Each row is a point. To make a cloud, some directions were put in groups of two or more. Within a group, all points are equally far from the middle, so they leave a hole (a ring in 2 directions, a hollow ball in 3). The other directions are filled evenly. Then the cloud was stretched, turned, moved and blurred a little. How many holes are there, and how many directions does each take, smallest first?

Cloud, 13 rows:
[[-63 -23]
 [ 36 -35]
 [ 47  -7]
 [ 73  -1]
 [-99   1]
 [  3 -32]
 [ 16 -42]
 [ 28  -7]
 [-34 -30]
 [  8 -35]
 [ 94  -2]
 [-68  20]
 [-43  39]]
Holes: 0

Cloud:
[[-79   8 -23]
 [ -9 -84   2]
 [ -3  65 -26]
 [ 31  46 -30]
 [ 39 -38 -13]
 [ 47  68 -78]
 [ 46  37 -13]
 [-64 -23 -32]
 [ 68   5  31]
 [-22  21 -43]
 [ 18 -71 -39]
 [-29 -41 -59]
 [  5 -22   8]
 [-26  17 -27]
 [-19  51 -81]
 [-20 -39  46]
 [ 46  67  -5]
 [-11 -16 -97]
 [ 16  24 -15]
 [  4  21  70]
 [ 75   9  78]
 [ 23 -49  31]]
Holes: 0

Cloud:
[[  3 -20  63 -63]
 [-76 -60   0  -6]
 [-55 -43  16  29]
 [  6  19  27  12]
 [ -5  34 -53 -24]
 [-75 -22 -32  65]
 [-68  -5 -72  -2]
 [-11  64 -21  12]
 [ -2  41 -51  -7]
 [  5 -38  22  78]
 [  2 100 -15  12]
 [ 24  23  21  23]
 [-32  13 -38  45]
 [-18  20 -26 -51]
 [ 38  39  40 -26]
 [-95 -54 -13  59]
 [-33  29   7  11]
 [ 53  88 -33   6]
 [-41  59  24   8]
 [-45  52 -51  -2]
 [-65 -42 -65  -5]
 [-99 -64  16  60]
 [ 69  66  48  13]
 [ 11  89 -36 -26]
 [-28  16 -34  25]
 [ 46  55 -49 -16]
 [-40 -28 -78 -20]
 [-25  12 -46  80]
 [-29 -74  36 -17]
 [ 18  38   5  12]]
Holes: 0

Cloud, 47 rows:
[[  -5   23  -61  -17   32   74]
 [  22  -26   19   12  -55  -14]
 [   7  -61  -19  -24  -79  -44]
 [  92   66  -24    3   36   77]
 [   0    2   -4   31  -53  -71]
 [ -26    6   12   59  -33  -47]
 [ -17   79   -2   45  -38   -2]
 [ -45   -9   -5    8  -53  -77]
 [ -52  -31  -18   86  -28   -7]
 [  21  -21  -23  -61 -121  -28]
 [ -62    0  -31   15   49   70]
 [  -9  -37  -88  -36  -17   -3]
 [  28   26  -27  -36   60  -29]
 [ -27   59   79   33  -15   43]
 [ -36   51   -4  -38  -26   30]
 [   8  -11   -1   88  -38  -18]
 [  46   30  -35  -19  -45   58]
 [  50   52   29   36   67   30]
 [ -23  -47  -62   10  -79   76]
 [  29   56  -27    1  -68    7]
 [ -41  -89  -60   12  -65   53]
 [  60   61  -11    0   26   46]
 [  34   19  -52   30   42  -36]
 [  18   48  -25   50   62   25]
 [ -50   14  -21   -4    3   49]
 [ -37  -43  -53    1  -56   50]
 [  41    1    6  -27  -53  -47]
 [  31    9    6   26  -84   63]
 [ -35   79  -23   60   27   42]
 [ -65   -7   45   13   35  -10]
 [  67   25   32   -5  -45   14]
 [  -6   33  -34  -26   15  -61]
 [ -43  -81  -45   33  -26  -41]
 [ -53  -18  -47   17  -28    7]
 [  46  -34   24   22   -4  -28]
 [  25  -76  -30  -15  -10   31]
 [ -37   12   -2    5   -2   66]
 [  52  -17    1   34  -53  -21]
 [  60  -66  -59  -53  -16  -52]
 [ -40   18  -13   47   32   78]
 [   5   11   23   19  -33  -70]
 [ -13  -48  -38  -32   38  -88]
 [  27    9   54   44   -4  -30]
 [ -51   48   -3   28   32   25]
 [ -16   13  -48   27    7   69]
 [  87   41   12  -22   -7  -28]
 [ -30   38  -30   14    8  -19]]
Holes: 0

Cloud (84 x 8):
[[   6  -14    1   51    2   39   41   22]
 [  13  -32  -31  -64  -77   15   13   12]
 [  33   43   37   27   27   31  -37    5]
 [   3  -39   59   14  -36   37   46  -48]
 [ -31   24   63    7  -47   45   -3  -40]
 [ -29   27   61  -82  -27   31   76   35]
 [ -62   -5   26   90   29  -76  -19   33]
 [  -8   -2   15  -50  -20   81  -16   25]
 [  24   17  -93    4   19  -14  -30  -11]
 [   5   65  -29  -31  -30   46  -13  -44]
 [ -38  -11   63  -22   10   17  -18   76]
 [   6   59   33   28  -13   -8  -27   92]
 [   3   14  -12  -37   31   82  -16  -35]
 [ -45   -1  -33   23   24  -19   51    6]
 [ -29  -32   11  -13  -72   30   50   47]
 [ -49    3  -10   11   49  -36  -58   74]
 [  13  -53   29   45   50   28    6  -26]
 [ -13   78   -7   12   23    7   22  -34]
 [  -2  -26   70  -51  -17   62  -20  -13]
 [ -34  -26   67   42   60  -15   12   27]
 [  22   -6  -30  -70  -50   57  -10   18]
 [   3  -84   11   16   40   27   28   23]
 [  18    9    0   73    2   23  -87  -19]
 [ -32   79   32   12  -18    7   18   51]
 [  53  -14   35   46   27   -6  -38   -8]
 [ -29    1  -60   53  -14  -21  -70   84]
 [ -47  -10    4   91   76  -32  -14  -46]
 [   0   65   47   54   28   32   -1   34]
 [   1  -34   98  -30  -66   56   -5   -2]
 [ -21   16   19  -47  -58   82   33   18]
 [ -12   37   48  -16  -67   77   43   -1]
 [ -55   69  -31   35   64  -16  -24   46]
 [ -35  -53   90   24  -38   32   42    2]
 [   2  -25  -50   47    5    0  -93   14]
 [  20   44  -59   11   57   33  -38  -47]
 [ -25   65   13  -67  -16   41   19  -44]
 [ -21   42  -33   11   66   14   37  -22]
 [ -37  -56  -33   87   42  -31  -44   52]
 [ -45  -39   94  -11  -23   25   -5   63]
 [   2   31  -69   14   -5  -26  -73   57]
 [ -20   11 -100   70    7    4  -36   -4]
 [ -46  -34   55   37  -71   -7  -43   53]
 [ -40    7  -35   21   88    3   22   16]
 [   7  -84   20   56   34  -10    3  -12]
 [ -32  -69  -45   57   88  -42  -28   -2]
 [ -12   29    1   43   21   13   55   -3]
 [ -25   -2   19   -3   70  -14    4  -68]
 [   1   55   34   72   54   25  -15   11]
 [  -2  -15  -80  -16    1   10  -65   28]
 [ -45    2  -11   64  -17  -89  -67   42]
 [ -15   69    7   20   16   30  -72   26]
 [   5   64   65   31  -15   61   24   36]
 [ -37   13    2   36   87  -45  -47   27]
 [   1  -81  -16  -10  -14  -41    4  -15]
 [  35   55   -8  -19    2   32  -32    8]
 [  -7  -58  -39  -17  -11    8  -21   71]
 [ -15   15   -8  -29  -68   17  -17   86]
 [ -48   10   67   29   33   25   -4  -33]
 [   2   32   11  -34   13   60  -45    1]
 [ -46    5  -13  -56   12   52  -47   32]
 [ -34  -52   12   -2  -37  -56   30   52]
 [ -75  -32    4   35   16  -45  -62   65]
 [ -31  -44  -74   43   55    4  -25   15]
 [ -23   54   16  -41  -52   43   -7  -41]
 [ -50  -26  -17   93   54   16  -40   -3]
 [ -52    3   54   13   58  -21  -15   16]
 [ -37  -13  -36   29    9  -26   45   22]
 [ -46  -34   66  100   22   -6    0   23]
 [  17   43  -27  -44  -57   20  -19  -11]
 [ -44   36   64   39  -61   38   -7  -19]
 [ -31   -3  121  -33  -28   27   47    7]
 [  -9  -21    4  -25  -43  -60   10   43]
 [ -60   23    6   18  -77   -5  -52   18]
 [   1   19   28  -43   14    4   78   21]
 [ -26   35  -36  -26    1  -16  -37   77]
 [ -40    4  -22  120   39  -75  -19  -24]
 [ -55   -6   29    5   -5   -8  -70   56]
 [ -30   -5   48   41  -16  -58  -60   68]
 [   9  -36   54  -26  -46  -20  -46   42]
 [  38   42  -17   31   29   32  -49  -18]
 [ -12  -28  -33   69   48  -66  -60   72]
 [   4  -34   70  -43  -67    5  -33   31]
 [ -28   12   24   -7   38   -9  -16   80]
 [   9   -7   48  -13  -23   33  -59    7]]
Holes: 2 (2, 4)
